Each point is reached from the start by the listed moves, each made once or not at all, plus a little noise. Say if it took an odd or an even number of moves. Then give how often each move was made.

Moves:
(1): [ 5.7  1.4  0.2 -0.1  0.4]
(2): [-1.9  4.6 -1.8  1.4  0.9]
Start: [ 0.8  0.4  1.8 -1.9  2.1]
Points:
[ 6.8  1.8  1.7 -2.7  2.8] -> odd (1, 0)
[-1.0  5.1  0.1 -0.6  2.7] -> odd (0, 1)

Moves:
(1): [ 5.3 -0.5  0.1  1.2  1.9 -0.9  0.2  0.8 -0.7  0.8 -0.3]
(2): [ 0.5  2.9 -0.9  0.1  0.7  0.1  1.1  0.8 -0.2 -1.0 -1.4]
(3): [-0.7  0.9  4.7  0.3  0.1  0.4 -0.9  0.3  1.1 -1.1  0.4]
(4): [-0.9  0.3 -0.1  3.6  0.3  1.4  0.6  0.5  1.0 -0.2  2.3]
(5): [-1.0 -1.1 -0.9 -0.4  5.2 -0.8 -2.1  0.3 -1.3 -1.2  1.7]
(6): [ 1.3  0.0 -1.2 -1.1  1.2  4.9  1.3  1.4 -1.6 -2.7  1.0]
(7): [ 0.9 -0.1  0.8 -1.2  1.4 -1.5  5.1 -0.7  0.1  1.0  0.1]
(8): [-1.3 -0.6  0.3 -0.6 -1.2  0.0  1.7  4.9 -1.9 -0.8 -0.4]
Start: [-0.7  3.1 -1.2  1.0  0.5 -1.3 -2.4 -0.1  0.4 -3.3  0.9]
Points:
[-0.2  5.3 -2.7 -0.6  1.3  3.8  1.8  7.1 -3.0 -7.7  0.2] -> odd (0, 1, 0, 0, 0, 1, 0, 1)
[ 4.8  3.1  4.0  1.2  3.8 -3.2  2.1  0.5  0.9 -2.6  1.2] -> odd (1, 0, 1, 0, 0, 0, 1, 0)
[ 0.3  6.9  1.6  0.8  2.5  4.3 -1.0  2.5 -0.2 -7.8  1.0] -> odd (0, 1, 1, 0, 0, 1, 0, 0)
[ 1.1  5.4  1.8  5.1  7.2 -1.2 -2.0  7.1 -1.1 -7.0  3.4] -> even (1, 1, 1, 1, 1, 0, 0, 1)
[ 2.0  6.1 -2.7 -1.0  4.0  2.2  5.4  0.7 -1.5 -6.0  0.7] -> odd (0, 1, 0, 0, 0, 1, 1, 0)
[-3.2  1.5 -2.0  0.0  4.7 -2.0 -3.2  5.3 -2.6 -5.7  2.3] -> even (0, 0, 0, 0, 1, 0, 0, 1)

Moves:
(1): [ 3.5  1.5 -0.9  0.7 -0.4 -0.7  0.9 -0.8 -0.7  0.6 -0.9  0.1]
(2): [-1.6  3.9 -0.4  1.3  0.5  1.2  0.6 -1.0 -0.5 -1.0  1.6  0.2]
(3): [ 0.4 -0.4  5.6  0.5  1.2  0.7 -0.1 -1.0  0.3  0.5 -0.3  1.3]
(4): [-2.9  0.4  0.6  4.9 -1.4 -2.1  0.5 -0.1 -0.6  0.6 -0.9 -1.1]
(5): [-0.1  0.0 -1.7  0.2  5.7 -1.4 -1.0  1.0 -1.1  0.6  1.0  0.2]
(6): [ 3.4 -0.6  0.8  2.1  1.3  2.7  0.5  0.3 -0.6 -0.4  0.8 -3.5]
(7): [-0.6 -1.2 -0.1 -1.1  0.8 -0.4  5.1  0.0  1.7  0.8  0.3 -0.7]
(8): [ 0.5  1.5  2.2  0.2 -1.6 -1.2  0.8  4.5 -1.5  0.2  0.6 -0.7]
(9): [ 0.1  0.2 -0.8 -0.3 -0.2 -0.2 -0.7  0.1  4.1  1.4  1.7  0.4]
(10): [-0.2 -0.4 -0.2  1.3 -0.6  1.6 -0.9  0.1 -1.1  5.3 -0.1 -0.2]
(11): [ 0.2  0.0  0.8  0.1 -1.2 -1.2 -0.1 -0.1 -0.9 -0.4  3.4 -0.4]
(12): [ 0.6 -0.1 -0.4  1.7 -0.4  1.0  2.1  0.7 -0.4 -1.0  0.9  5.2]
Start: [-0.1  0.3 -0.4  0.5 -0.1 -0.2 -1.0 -2.1 -0.6 -1.0 -1.0  0.1]
Points:
[ 3.7  2.0  3.1  8.3 -3.0 -1.4  5.5  1.5 -4.3  6.2  2.6 -6.5] -> odd (1, 0, 0, 1, 0, 1, 1, 1, 0, 1, 1, 0)
[-0.6  5.9  1.0  8.3  2.8 -2.8 -0.2  2.8 -1.5  0.0  7.5 -4.7] -> odd (0, 1, 0, 1, 1, 1, 0, 1, 1, 0, 1, 0)
[-3.4  4.4  7.5  7.5 -1.4 -1.0  8.0  0.6 -1.4 -1.4  1.1  4.2] -> even (0, 1, 1, 1, 0, 0, 1, 1, 0, 0, 0, 1)
[-4.1  3.3  4.5  8.4  4.8 -2.8  6.1 -3.0 -1.9 -1.0  4.5  4.7] -> odd (0, 1, 1, 1, 1, 0, 1, 0, 0, 0, 1, 1)
[ 3.7  1.7 -1.0  3.5  2.1 -2.5  6.0  3.6 -4.5  4.7  4.1  3.7] -> odd (1, 0, 0, 0, 1, 0, 1, 1, 0, 1, 1, 1)
[ 2.7 -1.8 -2.6  2.7  6.8  2.2  2.2 -0.8  2.0  6.8  2.7 -3.6] -> odd (0, 0, 0, 0, 1, 1, 1, 0, 1, 1, 0, 0)

Moves:
(1): [ 2.9  1.2 -1.5 -1.3 -0.3 -0.8  0.7 -0.4  0.2 -1.2  0.0  0.4  0.7 -2.4
 -0.5 -0.1 -0.9 -0.1 -1.0  0.6 -0.2  0.2  1.0 -0.5]
(2): [ 0.3  4.2  0.5  0.4 -1.0 -0.2 -0.1  0.4 -0.6 -1.6  0.5  1.1  1.6 -1.0
 -0.6  0.5  2.0 -0.1 -1.2 -2.0  2.0  1.9 -0.4  1.3]
(3): [ 0.5  0.9  4.1 -0.7  0.0 -0.3 -0.1  0.3  0.0 -1.1  0.0  0.2  0.4 -0.5
 -1.9 -0.1  0.9  0.6  0.5  0.5 -0.5  0.0 -1.1  1.2]
(4): [-0.1  0.5  0.7  5.5  0.3  2.1 -0.4 -1.1  1.8  1.1 -1.3  1.6 -1.4 -1.2
 -1.4 -2.3  2.3 -1.3  0.7 -0.8 -1.8 -0.7 -1.8 -0.1]
(5): [-0.1 -0.2 -0.3  0.2  4.7  0.5 -0.4 -1.3  1.1 -1.1 -0.7  1.1 -1.1 -0.2
  1.3  3.3  0.4  1.9  2.1  1.0 -1.5  0.6 -0.8 -0.1]
(6): [ 0.8 -0.1 -1.1 -0.4 -0.4  2.3  0.1  0.7 -0.3  0.6  1.1 -0.5  1.1 -0.7
  0.9 -0.2 -0.8  0.5  0.0 -0.8 -0.2  0.4 -0.4  2.3]
(7): [-0.4  0.2 -0.1 -0.3  0.1  0.0  3.4  0.3 -1.6 -0.9  0.0 -0.6 -0.6  0.8
 -0.8 -0.2  0.2  0.7  0.7 -1.4 -1.4  0.9  0.0 -0.2]
(8): [ 0.0 -0.2 -0.3  0.9 -1.1 -2.6 -0.6  3.7  0.3  0.3 -0.3 -1.6  2.4 -1.6
  0.1  0.4 -0.8 -0.1 -0.2  1.2 -0.9  1.1  1.2 -0.2]
(9): [ 0.0  0.7  0.6  0.7 -2.6  1.3  0.6  0.8  3.4 -0.1 -0.3 -0.3  0.4  1.4
  1.4 -0.2  0.6 -0.2 -0.4  0.3 -0.1  0.5 -0.3 -0.6]
(10): [ 0.9  0.5 -0.2 -0.3  0.9 -0.7  0.9  0.0  0.3  2.4 -0.2  0.0 -1.5  0.0
 -0.6  0.5 -0.6  0.3  0.4  0.8  1.4  1.5 -1.1  0.2]
(11): [ 2.0 -0.6 -1.3  2.2  0.9 -0.2  0.4  0.0 -0.1  0.6  5.1 -2.4 -0.9 -1.9
  0.9 -0.2  1.5 -0.7  0.2 -0.1  1.8 -0.8 -0.4 -2.0]
(12): [-0.6 -1.3  1.6  1.0  0.3 -0.1  1.0  1.0 -0.9 -0.2  2.5  3.9 -0.3  0.2
  0.7 -0.2 -1.4  0.2 -1.3  0.2  0.8  1.6 -1.3 -1.0]
(13): [ 0.9 -0.9 -0.5  1.9 -0.2 -1.5  0.9 -3.5  0.6  0.6 -0.4 -1.2  2.1 -0.5
  0.5 -3.2 -1.2  2.3  0.7 -1.4  1.4 -0.3  0.9 -0.3]
(14): [ 2.2  0.5  0.0  1.8  0.1 -0.8 -0.5 -0.1 -0.8  0.5 -0.7  0.1  0.1  2.8
  0.1  0.6 -0.9 -0.9  0.3 -0.1 -0.2 -0.9 -0.2 -0.9]
(15): [ 0.2 -0.5  0.4 -0.9 -0.3 -0.7 -0.2 -1.3 -1.9  0.6 -0.3  0.6  0.0 -1.5
  3.6  0.5  0.7 -1.6  1.0  1.0  0.4  0.4  0.0 -0.2]
(16): [-0.5 -1.6  0.9  0.9 -1.0  0.4  0.9 -1.3 -0.2  0.9  0.3  0.1  1.1 -0.2
 -0.9  3.9 -0.1 -0.5 -0.4  0.0  0.4 -1.4  0.3  0.5]
(17): [ 0.0 -0.7 -0.4 -2.2 -0.3 -0.3 -0.1  0.4 -0.5  0.9 -0.5  0.9  0.5  0.9
 -1.6  0.5  2.4  1.6  0.6  0.5 -0.4  0.6  0.5 -0.1]
(18): [ 0.7  0.2 -0.2 -0.1 -1.0 -0.7  0.1  1.1 -1.1  0.2 -0.5 -0.2 -1.8 -0.5
  0.7  0.7 -0.9  2.8 -1.2 -0.4  1.2 -1.5  0.4  0.9]
(19): [-0.7 -0.5 -0.5  0.1 -1.6  0.5 -1.5 -0.7  0.8 -1.0 -0.2  1.2 -0.7 -0.4
 -0.2  1.4  0.2 -0.5  4.1  0.2  1.4  1.1 -1.3 -1.3]
(20): [-1.0 -0.4 -1.7  0.4  0.3  1.7  1.1 -1.2 -1.5 -1.0 -0.7 -0.7  1.0  0.8
  0.7 -0.8  0.1  0.3 -0.1  5.0  1.7 -0.7 -0.8 -1.6]
(21): [ 1.8 -1.8  0.5 -0.4  2.0  0.9  0.1  1.0  0.7 -0.6 -2.3  0.0  0.2 -1.0
 -0.1  0.5 -0.3 -0.6 -1.3 -0.3  2.3  0.5  0.6 -0.9]
(22): [ 0.9 -2.2 -0.4  1.2 -0.4 -0.2 -1.4 -1.4 -2.1 -1.1  0.2 -2.6 -1.0 -0.7
  1.1  0.9 -0.4  1.9 -1.8  0.5 -0.8  4.1  1.2 -0.2]
(23): [-0.6  0.4  0.9 -0.2 -0.1  0.4 -0.4  0.3 -0.7  1.0  0.0  0.5 -0.4  0.2
  0.3 -0.5 -0.7  0.6  1.6  0.4  0.0  0.8  3.8  0.9]
(24): [ 1.1 -1.0 -0.4  1.0 -0.2 -1.1  0.2 -0.4  0.8 -0.6  0.1  1.0  0.3  0.8
  0.1 -0.3  0.5 -1.9 -0.2  1.1  1.0  0.1  0.2  2.5]
Start: [ 1.4  0.4 -0.8 -1.2 -2.5  0.2 -1.7 -0.7  0.3 -3.2 -0.9  1.7 -0.5  0.8
 -0.1 -2.0 -0.4  0.6  0.1  4.1  2.2 -2.3  3.6  1.4]
Points:
[ 7.4  0.3 -4.1  7.7 -7.6  3.9 -0.4 -1.6  4.2 -2.7  0.8  0.9  7.1 -6.8
 -0.6 -2.7  3.6  1.7  3.8  7.0  9.6  1.0  6.2 -1.6] -> even (1, 1, 0, 1, 0, 1, 0, 1, 1, 0, 1, 0, 1, 0, 0, 1, 1, 0, 1, 1, 1, 0, 1, 0)
[12.6  1.4  1.3  0.5 -3.0 -4.7 -0.3  0.8  2.2 -4.1 -3.1  8.6  3.9 -3.3
  3.8  2.5 -0.2  4.8  3.0  6.3  9.5  5.5  1.5  3.7] -> odd (1, 1, 1, 0, 1, 1, 0, 1, 1, 1, 0, 1, 1, 1, 1, 0, 1, 1, 1, 0, 1, 0, 0, 1)
[14.6  1.6 -3.6  5.2 -4.3 -4.9  2.8 -3.9 -1.7 -4.9  0.6 -2.2 -0.1 -2.6
  5.9 -1.7 -0.6  2.6 -4.1  2.8 10.5  4.1  5.6  0.9] -> odd (1, 1, 0, 0, 0, 0, 1, 0, 1, 1, 1, 0, 1, 1, 1, 0, 0, 1, 0, 0, 1, 1, 0, 1)
[ 4.9 -0.3  6.4  6.6 -6.4  4.6 -3.7 -3.7  1.4 -5.1 -1.9  5.7  1.6 -5.2
  4.7 -4.8  1.6  2.5  2.7  2.2  7.0  7.7  3.8  2.3] -> even (0, 1, 1, 1, 0, 1, 0, 0, 1, 0, 0, 1, 1, 0, 1, 0, 0, 0, 1, 0, 1, 1, 1, 0)
[ 5.7 -0.5  3.6 13.8 -3.6  3.1 -2.2 -4.3  0.3 -6.1  3.2  5.9 -3.1  0.1
  1.7  4.6  4.0  2.8  3.4  9.8  7.0  2.4  1.7  1.2] -> odd (0, 1, 1, 1, 1, 0, 0, 0, 1, 0, 1, 1, 0, 1, 0, 1, 0, 1, 1, 1, 0, 1, 1, 1)
[ 5.1 -8.1 -2.1  7.5 -3.7  0.5  3.8 -1.3 -4.1  0.1 -2.6  2.5  0.7 -1.5
 -0.5 -3.0 -2.1  7.2 -1.8  8.8  6.2  4.8  7.9  4.0] -> odd (0, 0, 0, 1, 0, 1, 1, 1, 0, 1, 0, 1, 1, 0, 0, 1, 1, 1, 0, 1, 1, 1, 1, 1)
[ 8.7  4.3 -1.8  0.4 -6.4 -2.6 -2.8  2.8  1.4 -7.0  5.6  1.0  4.8 -6.5
 -1.1 -0.6  2.5 -1.7  2.1  4.6  6.3  2.2  2.2  4.7] -> even (1, 1, 1, 0, 0, 1, 0, 1, 0, 0, 1, 0, 0, 0, 0, 0, 0, 0, 1, 0, 0, 0, 0, 1)
[ 9.1  0.4 -3.0 11.5 -0.7  3.5  4.5 -5.6 -1.4 -0.6  0.7  1.0  2.7 -0.4
 -1.1 -4.2  1.8  0.0  1.3  5.0 10.4 -0.8  4.2  3.0] -> odd (0, 1, 0, 1, 0, 1, 1, 0, 0, 1, 1, 0, 1, 1, 0, 1, 0, 0, 0, 1, 1, 0, 1, 1)
[  4.1  -0.2   3.3   5.4  -5.1  -4.7  -0.1   0.2   0.6 -10.1  -0.3   3.7
   1.3  -1.3   2.4   0.2  -0.2   8.9   2.0   4.0   4.6   7.6   2.1   3.2] -> even (0, 1, 1, 0, 1, 0, 1, 1, 1, 0, 0, 1, 1, 0, 0, 0, 0, 1, 1, 0, 0, 1, 0, 1)
[13.6 -1.8  2.0  7.9 -3.4 -2.4  0.0 -2.4 -3.5 -0.8  2.9  2.2  4.7 -8.8
  0.2  0.0  1.9  2.0 -2.7  4.6  8.0  5.7  2.9  0.7] -> even (1, 1, 1, 1, 0, 1, 0, 1, 0, 1, 1, 1, 1, 1, 1, 1, 1, 0, 0, 0, 1, 1, 0, 0)
